Every row gives one point. The points of each table are mixes of a few directions, plus a little noise. How many directions does each table use, and how many do they share? Where both have some left over, give the other angles between the two spaces (their principal angles), to ten degrees, smallest first.

First (6 x 2):
[[-1.56 -0.80]
 [-1.06 -0.55]
 [ 1.24  0.64]
 [-1.48 -0.75]
 [-0.19 -0.08]
 [ 3.03  1.53]]
Second (6 x 2):
[[-1.88 -0.96]
 [ 3.28  1.64]
 [-0.13 -0.08]
 [-0.18 -0.10]
 [-1.47 -0.73]
 [ 0.38  0.19]]
Directions: first 1, second 1, shared 1

First (6 x 4):
[[-0.38 -1.12  0.04 -0.13]
 [-0.43 -1.22  0.04 -0.14]
 [ 1.40  4.07 -0.10  0.46]
 [-1.33 -3.83  0.07 -0.46]
 [ 0.53  1.56 -0.04  0.19]
 [ 0.19  0.53 -0.01  0.06]]
Second (8 x 4):
[[ 0.00  0.54 -0.24  1.66]
 [-1.77  1.90  0.87 -2.86]
 [-0.13 -0.48  0.34 -2.35]
 [ 0.90 -0.90 -0.46  1.82]
 [-0.93  1.31  0.34 -0.41]
 [ 0.91 -0.73 -0.59  2.33]
 [-0.29 -0.15  0.41 -2.45]
 [ 1.35 -1.43 -0.66  2.26]]
Directions: first 1, second 2, shared 0; angles 50

First (6 x 6):
[[-0.36 -0.27  1.40 -2.69 -0.67 -0.79]
 [-0.14  1.68  4.01  0.21  1.58 -0.03]
 [ 0.36 -0.92 -2.41 -0.68 -1.05 -0.67]
 [ 0.21 -0.06 -0.21  0.01  1.27  0.05]
 [-0.69 -0.60 -1.24  2.58 -0.09  2.41]
 [ 0.65  0.22 -1.52  0.63 -1.05 -0.98]]
Second (7 x 6):
[[-0.05 -1.47  0.23 -0.97 -0.67 -0.01]
 [-1.53 -3.01  0.58 -0.43 -1.18  0.06]
 [ 1.75  0.55 -0.24 -1.46  0.10 -0.06]
 [-1.25  2.69 -0.31  3.21  1.28  0.07]
 [ 2.34  3.45 -0.75 -0.08  1.29 -0.13]
 [-0.63  0.17  0.01  0.78  0.14  0.04]
 [-0.63 -2.43  0.44 -1.04 -1.02  0.03]]
Directions: first 4, second 2, shared 0; angles 30, 50

First (7 x 9):
[[-0.07 -0.64 -0.59  1.12 -0.33  0.70  1.11 -0.27  0.52]
 [ 0.82 -2.56 -1.37  0.40 -1.36  0.88  1.71 -1.27  1.59]
 [-2.16  0.79  0.11  3.67  1.17  1.35  1.11  0.91  0.21]
 [ 1.31  0.47 -0.30 -0.41 -0.12 -0.94  0.14  0.62 -0.65]
 [-2.08  0.99  1.01 -0.69 -0.45  2.10 -0.53 -1.94 -0.27]
 [ 1.13 -1.44  0.03 -1.94  0.12 -1.76 -1.36  0.40  0.61]
 [ 1.05  2.37  1.10 -2.16  0.95 -2.33 -2.17  1.56 -2.00]]
Second (7 x 9):
[[-1.15 -0.42 -0.61  0.95  1.61 -2.12  1.34 -0.86  1.25]
 [-2.18  0.84 -1.73 -2.21 -1.89  1.72  0.26  0.76 -2.31]
 [-2.07  1.92  0.91  1.31 -0.04 -2.52  1.33 -0.64 -0.42]
 [ 0.59 -0.96 -2.00 -0.55  0.50  1.73 -1.96 -1.11  0.04]
 [ 2.19 -0.86  1.86  0.22  0.00  0.20  0.22  1.27  0.93]
 [ 1.69 -1.69 -0.81  0.15  1.28  0.79 -1.21 -0.64  1.32]
 [ 0.92  1.15  2.39  0.16 -1.47  0.21  0.03  1.22 -0.82]]
Directions: first 4, second 4, shared 0; angles 30, 60, 70, 80

First (8 x 12):
[[-1.61  1.32 -1.27  0.45 -0.79  0.03 -1.84  0.98 -1.74 -0.60  0.32  3.04]
 [-1.23 -1.19 -2.17 -0.64 -1.20 -0.04  0.15  1.27 -0.95  0.51  0.46  1.02]
 [ 1.18 -0.02  1.37  1.25  1.77 -0.48  0.31 -1.99  1.46  0.33  1.79 -1.49]
 [-2.01  0.62 -1.12 -0.40 -3.04  0.95  0.30  1.88 -2.76  0.64 -0.85  1.90]
 [-1.06 -0.86 -0.46 -0.84 -1.75  1.49  1.60  1.08 -0.84 -0.11 -0.17 -1.29]
 [ 1.17 -1.05  1.01 -1.03  1.79  0.76  0.76 -0.53  2.38 -1.93 -0.42 -3.44]
 [ 1.38  1.07  1.66  0.80  1.25 -0.81 -0.51 -1.31  0.79  0.25 -0.36 -0.02]
 [ 2.18  0.18  0.92  0.33  2.01 -1.97 -0.67 -1.29  1.69  0.92 -0.77  0.28]]
Second (9 x 12):
[[-0.49 -1.32 -1.43 -2.22 -0.18  0.74 -0.01  1.78  0.51 -1.84 -1.69 -0.82]
 [-2.59 -1.14 -2.85 -0.82 -1.04  1.31 -0.51  1.86 -1.05 -1.78  1.59  0.53]
 [ 2.25  0.53  2.26  1.79  1.70 -1.50  0.46 -2.64  1.37  1.94  0.97 -0.76]
 [ 1.90  1.44  2.39  1.50  1.11 -1.24 -0.09 -2.01  0.64  1.55 -0.25  0.17]
 [ 1.11 -0.22  1.32  0.83 -0.18 -0.53  1.52 -1.22  0.24  2.12  0.36 -0.98]
 [-1.12 -0.55 -1.57 -0.22  0.51  0.36 -0.99  0.54  0.12 -1.54  1.38  0.32]
 [-1.96 -0.85 -2.07 -1.52 -1.68  1.35  0.08  2.24 -1.19 -1.32 -0.50  0.28]
 [-0.49  0.63 -0.46 -1.00 -0.19  0.39 -1.09  1.16 -0.34 -1.48 -1.68  0.88]
 [ 1.40  1.49  2.39  1.68 -0.07 -0.88  0.62 -1.73 -0.29  2.36 -0.17  0.37]]
Directions: first 5, second 4, shared 4

First (8 x 14):
[[ 1.54  0.53  0.38  0.40 -1.59 -0.09  0.19 -0.84  0.82  0.60  1.25 -0.90
  -0.33 -0.74]
 [ 1.95  0.68  0.47  0.49 -2.01 -0.10  0.21 -1.05  1.06  0.74  1.56 -1.11
  -0.40 -0.96]
 [-0.71 -0.25 -0.18 -0.19  0.74  0.04 -0.09  0.39 -0.38 -0.28 -0.60  0.41
   0.13  0.35]
 [-1.02 -0.35 -0.25 -0.24  1.01  0.06 -0.09  0.53 -0.53 -0.36 -0.81  0.58
   0.22  0.47]
 [ 2.27  0.79  0.56  0.56 -2.33 -0.13  0.25 -1.23  1.21  0.87  1.81 -1.29
  -0.49 -1.11]
 [-5.34 -1.86 -1.31 -1.33  5.47  0.29 -0.60  2.88 -2.86 -2.04 -4.32  3.08
   1.14  2.62]
 [-0.57 -0.21 -0.14 -0.15  0.57  0.03 -0.06  0.30 -0.32 -0.24 -0.48  0.33
   0.12  0.29]
 [ 1.83  0.65  0.46  0.46 -1.89 -0.09  0.22 -1.01  0.99  0.70  1.48 -1.05
  -0.41 -0.89]]
Second (8 x 14):
[[-0.06 -0.54  0.90 -2.48 -0.16  0.60  1.16 -0.11 -0.83  0.57  0.43  1.41
  -1.45 -0.58]
 [-1.28  1.01 -0.65  0.58 -0.35  0.42  2.93 -1.64 -0.83  1.84 -0.23  1.12
   0.68 -1.65]
 [ 0.15 -0.95  1.46 -0.32 -1.63 -1.07  0.91 -1.42  0.61 -0.48  1.10  1.85
  -0.31  1.88]
 [-0.35 -0.24 -0.58  0.90  0.96  0.81  0.27  0.30  0.02  0.54 -0.35 -1.19
   1.27 -0.27]
 [-0.67  2.21  1.99 -1.23 -1.47  0.14  3.05  0.28 -1.30  0.14  1.05  1.02
  -0.16  0.47]
 [-0.33  1.36 -1.26  0.49  0.22  0.02 -0.07 -0.11 -0.50  0.59 -0.78 -0.10
  -0.26 -1.81]
 [ 1.85 -0.97 -2.15  1.85  1.60 -1.05 -6.51  1.92  1.85 -2.37 -1.35 -2.88
  -0.31  0.45]
 [ 0.73 -1.88  0.25  0.26  0.79  0.18 -1.72  0.75  0.95 -0.83  0.16 -1.19
   0.57  1.56]]
Directions: first 1, second 5, shared 0; angles 70

First (8 x 20):
[[ 0.81 -1.26 -0.83  2.58  0.51  0.30 -1.80 -0.16 -1.30 -1.79  0.58 -0.23
  -0.83  1.02  2.04 -2.90  1.31  1.88  0.58 -2.58]
 [ 0.08 -1.09  1.01 -0.51  0.02  0.60 -0.90  0.25 -0.09  0.70  0.85  0.10
   0.76  0.02 -1.95  0.61 -1.29 -0.85 -0.80  1.28]
 [-0.76  5.10 -1.08 -1.79 -0.91 -2.01  5.55 -0.36  3.48  1.09 -3.34 -0.17
  -0.91 -1.58  2.66  2.02  1.48 -0.75  1.65  0.52]
 [ 0.26 -0.34  0.99 -0.26 -0.35  0.26  0.21 -0.07  1.53  0.97  0.72 -0.48
   0.12 -0.28 -1.56  0.72 -1.25 -1.01 -0.86  1.42]
 [-0.63  0.40 -1.43 -0.35  0.88 -0.14 -0.86  0.57 -3.80 -1.31 -1.62  1.61
   0.78  0.55  2.12 -0.77  1.91  1.36  1.72 -1.87]
 [-0.74 -0.84 -0.24 -0.62 -0.59 -0.32 -0.13 -0.81  0.60 -0.15  1.76 -1.16
  -1.01 -0.39 -1.80  1.41 -0.87  0.01 -1.92  0.42]
 [ 1.13 -0.98  1.14  1.10  0.71  1.11 -1.56  0.91 -1.00  0.30 -0.37  0.99
   1.40  0.78  0.16 -1.73 -0.24 -0.29  1.00  0.12]
 [-0.14 -1.02  0.42 -0.17 -0.32  0.18 -0.52 -0.35  0.54  0.20  1.42 -0.68
  -0.32 -0.13 -1.69  0.70 -1.04 -0.31 -1.34  0.71]]
Second (8 x 20):
[[-0.56  0.43  0.28 -3.43  1.11 -0.77  1.23  0.07  0.93  0.28 -0.35 -0.91
   1.10 -1.07  0.71  0.61 -1.79 -0.54 -1.57  1.05]
 [-1.66  2.22  1.91 -3.75  0.34 -1.42  1.67  0.05  3.56 -0.21  2.15 -0.22
  -0.45  0.07  0.42  2.50 -2.72 -0.58 -0.27  2.14]
 [ 1.01 -1.22 -0.88  4.24 -1.35  1.18 -1.55 -0.14 -1.92  0.07 -0.27  0.81
  -0.88  0.75 -1.22 -1.08  2.46  0.44  1.29 -1.39]
 [-0.54 -0.02 -0.04 -2.14 -0.66 -0.28  1.57 -0.43  1.06  1.74 -0.30 -1.10
   0.44 -1.69 -2.76  2.52 -1.39 -1.64 -2.30  2.02]
 [ 0.61 -0.36 -0.16  4.30 -1.43  0.90 -1.57 -0.11 -0.90 -0.44  0.83  1.28
  -1.60  1.53 -0.85 -0.64  2.27  0.66  2.27 -1.22]
 [-0.04 -0.01 -0.18 -1.70  0.98 -0.29  0.44  0.12 -0.10 -0.01 -0.71 -0.51
   0.93 -0.60  0.92 -0.40 -0.74 -0.05 -0.85  0.06]
 [ 0.99 -1.04 -1.02  1.11  0.91  0.49 -0.99  0.29 -2.18 -0.59 -1.48  0.05
   0.85  0.08  1.66 -2.48  1.10  0.87  0.27 -1.71]
 [ 0.29  0.06  0.04  1.26  0.12  0.18 -0.75  0.22 -0.51 -0.76  0.23  0.55
  -0.30  0.83  1.07 -1.09  0.75  0.70  1.15 -0.94]]
Directions: first 4, second 3, shared 1; angles 70, 70
